Rows are points. Before rounding, the points of a table are all equally far from one centre. They may lie mostly on one side of it. Where is the centre, to within rounding?
(in the rows, 128 means zero)

Points (7 x 2)
[[144 154]
 [174 150]
 [151 155]
 [194 133]
 [191 137]
 [101 107]
 [202 114]]
Centre: [152 104]

Points (13 x 9)
[[ 88 110 130 185 126 134 146  81  79]
 [ 60 115 118 163 115 121 186 118  70]
 [ 99 144 120 125  54 124 141 171  71]
 [ 93 162 134 123 141  63 169 179  83]
 [ 42 110 120 163 125  99 158 156  73]
 [ 58 129 108 167 103 122 132 118  79]
 [ 68 106  67 160 108  67 138 173 157]
 [118 144 119 135  77 122 129  97  63]
 [ 76 121 126  89 110 152 181 132  84]
 [ 44  92 131 153 131 138 171 127  84]
 [ 75 115  81 163 110  88 117 120  74]
 [ 54 109 103 162 107  84 173  88 132]
 [ 91  68 121 102 125  67 142 173  53]]
Centre: [129  96 134 141 115 103 151 147 128]

Points (27 x 20)
[[ 97 121 104 171  79 115 160 140 135 180 112 101  77  81  85 166  80  69
  150 148]
 [ 77 110 112 184  85 114 147 101 130 133 106  91 106 115  90 215 103  64
  123 155]
 [123 118 121 202 132 109 136 125 148 193 139 151  99  98 131 219 114  60
  168 170]
 [118 150 125 155  99 103 140 167 154 148 126 135 135  83 162 199 131  55
  198 124]
 [ 77 127 149 180 139 120 154 146 117 156 144 138  95  79  91 207 110  68
  181 135]
 [101  82 112 165 127 156 119 123 130 129 106  85  73  97  66 198 142  77
  155 149]
 [100  96 148 177 132 158 137  88 144 180 139 114  93  86 108 216 149  61
   95 141]
 [ 98  83 148 177 106  94 127 133 149 135 130 159  83  76 124 225 111  64
  154 122]
 [141 126 114 142  65 158 136 143 125 187 133 121  93  64 160 187  88  63
  152 129]
 [126 113 126 192  96  96 123  90 126 116 129 153  86  86 127 174 112  48
  190 135]
 [128 103 158 185  92  97 115 144 147 188 131  74  87  71 124 178 100  42
  115 137]
 [137 136 119 168 138 113 149 141 104 127 177 144  82  64 137 198 157  36
  154 171]
 [132 120 130 186 105  88 159 153 104 127 101  86 101  94  93 201 113  37
  111 121]
 [139 108 109 168  93 135 136 148 141 137 164  97  59  70 137 204 124  51
  151 163]
 [122  90 121 178  83 111 148 146 143 158 154 102 121 105 139 232  98  42
  143 165]
 [ 96  91 114 155 115 153 131 136 137 165 140 132  63  64 107 195 120  52
  175 124]
 [139 135 126 172 108 132 116 159 138 127 170 149  75  86 141 242 127  65
  153 149]
 [107 144 148 173 103 118 117 155 109 135 130 123  92 110 134 218  83  33
  138 110]
 [107 149 145 150  74 107 154 153 118 165 130 139  74 114 136 223  98  59
  138 155]
 [130 111 123 132 155 159 159 129 113 161 168 125  67  93 126 221 109  69
  126 105]
 [132 132 124 174  93 119 151 162 116 151 134  83  73  90 110 204  88  42
  109 121]
 [ 83 105 118 166 133 131 135  89 155 126 149 122 107  89 140 237 135  60
  145 142]
 [ 76 104 128 167 100  86 147 164  91 167  99 163  81 105 150 195  94  79
  122 128]
 [104 113 135 180 112 144 148 126  88 144 131 142 112  88 128 211  91  40
  169 129]
 [ 76 111 112 175  98  93 131 141 126 142 156 117  92  86 116 222 128  33
  170 127]
 [ 62 112 140 174 101 134 152 137 141 123 145  95  94 127 116 188  91  54
  141 127]
 [106 100 110 175 102 104 108 102 127 153 103 133  72 113 121 222 157  38
  157 143]]
Centre: [128 117 115 141 114 108 109 135 118 152 148 131 132 109 112 157 136 102
 119 137]

Points (27 x 24)
[[134 112 139 167 205 100 152 178 121  40 113  99 138 137  91 158 112 146
  132 106 205 134 185 141]
 [136 126  96 166 169  71 159 137 101  38 162 155 148 153 100 155 134 117
  161 113 156 138 236 152]
 [151 121 104 170 166  85 182 162 127  52 129 126 149 117 121 186 148 146
  140  86 200 146 199 173]
 [137 110 146 185 196 125 174 156 156  51 169 145 126 146 142 161 122 139
  116 140 193 115 197 134]
 [135  94 146 196 168  71 184 197 130  56 131 120 118 130 130 131 136 121
  152 107 178 154 186 158]
 [149  85 126 182 179 124 142 172 114  54 130 131 167 108 137 184 119 157
  128 108 142 136 200 131]
 [117  83 112 136 162  95 181 184 107  54 159 141 135 148 148 121 106 155
  118 109 163 146 185 150]
 [145 129 122 174 195  68 184 169 136  67 156 149 119 126  94 106 115 166
  141 118 194 118 191 156]
 [151 119 110 164 207 124 200 152 116  59 156 149 133 137 124 147 139 143
  132 137 158 133 186 160]
 [136 103 122 163 197  87 144 142 155  47 167 125 114 105  88 169 119 146
  122  93 150 100 202 168]
 [141 108  75 156 200  85 140 148 111  31 120 131 145 139 147 157 135 151
  116 139 161 133 207 155]
 [145 129 120 175 184 124 193 170 143  35 158 130 134 150 141 152 117 155
  120 118 170 148 214 164]
 [126 109 103 163 175  95 180 164 132  71 150 118 138 125 134 135 127 161
   99 118 180 151 239 163]
 [153 114 139 155 192 101 138 121 156  43 187 137 115 117 124 139 122 149
  151 119 164 167 210 175]
 [151  75 135 156 183 100 163 151 118  72 143 127 124 128  87 180 146 138
  117 164 185 130 207 183]
 [163  99 125 180 187 139 153 178  90  45 153 124 140 162 103 137 142 145
  111 113 194 142 198 160]
 [132 112 130 158 180  87 166 155 129  75 152 133 169 129 128 182 147 131
  149 149 171 182 220 147]
 [110  99 148 157 164  93 194 142 152  78 169 143 117 101 125 166 138 113
  112 127 166 142 203 155]
 [140 102 110 161 179  89 165 206 133  37 140 144 126 155 136 191 145 134
  137 112 192 134 165 177]
 [171 133 107 169 161  83 143 153 128  23 162 138 113 109  97 165 126 183
  108 120 205 120 196 185]
 [143  63 120 165 189  83 161 168 149  38 140 155 137 155 131 133 125 153
  131  99 173 136 209 153]
 [154  93  93 160 183  94 139 155 111  40 120 148 127 131 171 146  91 118
  141 122 162 115 200 177]
 [140 120 149 167 200 100 160 142  85  86 126 129 134  95 135 137 153 138
  113 107 169 164 203 171]
 [132 143 126 187 168 107 166 157 105  51 145 135 157 141 130 185  97 158
  114  92 165 152 231 174]
 [153 154 149 179 203  93 176 129 157  64 142 137 127 120 129 149 142 136
  127 151 158  94 216 169]
 [127 110 143 159 202  92 138 164 133  78 152 135 142 130  97 137 161 124
  129 137 190 164 207 207]
 [169  80  81 166 164 105 144 142 133  57 137 152 129 137 141 144  94 132
  103 123 172 130 245 154]]
Centre: [154 136 136 155 141  91 124 157 131  80 133 144 122 146 116 149 126 135
 120 122 160 134 182 149]
